Rows are points. The last column is the point's height on a tilted bowl or saddle (a function of degree 2), plus a little noise. Along how many of its main directions does it bend up, bend down or stay straight?

Points (18 x 4)
-.45; .22; .24; .02
-.10; .26; -.15; -.06
-.02; -.17; -.04; -.24
.26; .21; -.42; .30
-.68; -.78; -.04; .62
-.33; .36; .22; .07
.34; -.22; -.21; .08
-.45; -.20; -.12; -.13
-.07; .31; .19; -.02
.22; -.27; -.07; -.07
-.46; -.49; .28; .14
.12; .48; -.42; .50
.44; .15; -.59; .69
.07; -.08; -.17; -.17
.07; .03; -.16; -.15
.10; .00; -.41; .04
.69; -.15; .18; .59
.40; -.55; .28; .43
Directions: 3 up, 0 down, 0 straight

Points (25 x 5)
-.02; .03; .02; -.11; .12
.06; -.29; .24; .16; .07
.35; .00; .11; -.12; .25
.09; -.12; .33; .04; .09
-.12; .18; -.54; .32; .29
.14; -.30; .02; .44; .20
-.20; -.19; -.07; .01; .13
.29; .03; -.04; .07; .18
-.26; .12; -.54; -.14; .32
.11; -.68; -.31; -.12; .41
-.27; -.03; -.18; -.20; .25
-.09; -.02; .04; -.07; .11
-.57; .29; -.03; -.19; .53
-.40; -.55; .09; -.21; .29
.30; -.22; -.17; .24; .25
-.27; .67; -.10; -.51; .63
-.06; .03; .07; .17; .08
.07; .31; -.47; -.07; .18
-.13; .00; .16; -.16; .14
.33; .11; -.05; -.12; .22
.07; .05; .27; .26; .09
.94; -.09; -.07; .05; .94
.10; .13; -.16; -.28; .20
-.16; .53; .23; .03; .28
.07; -.46; -.23; .12; .22
Directions: 3 up, 0 down, 1 straight

Points (40 x 7)
-.30; -.08; .75; -.55; .34; -.06; -.42
-.06; -.05; -.23; .18; -.40; .08; -.01
-.03; .12; .21; .07; .59; .22; .03
-.40; .12; .46; -.05; -.27; .00; .03
-.15; .57; .10; -.27; .22; -.31; -.20
-.05; .17; -.27; .11; .38; .22; .05
-.31; .03; -.39; .11; .27; .38; .02
-.73; .72; -.32; -.18; .24; .22; -.26
.04; .33; -.02; -.04; -.14; -.13; -.04
-.08; -.07; .13; .19; .09; -.09; .09
.11; .14; .38; .01; .09; -.53; -.23
.09; .55; -.40; .57; .07; .36; -.72
-.87; .67; -.11; -.03; .75; .38; -.47
.20; -.15; .14; -.11; -.49; -.35; -.15
-.21; -.26; -.22; .06; .08; .21; .12
.02; .29; -.29; .01; .33; .06; .05
-.01; -.24; -.14; -.16; -.29; .52; -.04
.15; -.26; .85; .26; .28; -.01; -.45
.42; .17; .27; -.32; .19; .23; -.26
-.06; -.22; -.16; .46; .48; -.43; -.16
.16; .13; .17; -.38; -.07; -.11; -.04
-.35; .04; -.13; .01; .13; -.10; .16
-.12; .14; .37; -.58; -.25; -.19; -.19
.60; -.07; .84; .19; .03; -.47; -.79
-.48; -.21; .19; .63; .25; .03; -.29
.45; .01; -.12; -.04; -.02; -.34; -.13
-.19; -.12; .43; -.16; -.75; -.04; .00
.47; .26; -.46; .36; -.33; .56; -.92
-.32; -.06; -.43; -.21; .09; .33; .11
-.25; .33; .25; .41; .08; -.04; -.18
.05; -.11; -.21; .30; .10; -.25; -.04
.07; .16; -.58; .09; .84; -.76; -.18
.05; .36; .06; .28; .02; -.03; -.14
.03; .58; .52; .47; .43; -.05; -.61
.56; .34; .59; .19; .14; -.06; -.62
.29; .11; -.59; -.58; .08; -.18; -.19
-.37; -.13; -.02; .05; -.25; .07; .18
.38; .01; .26; -.18; .71; .16; -.09
.04; .21; -.12; -.28; -.63; -.29; -.19
-.05; .27; .15; .44; .03; -.55; -.42
Directions: 0 up, 5 down, 1 straight
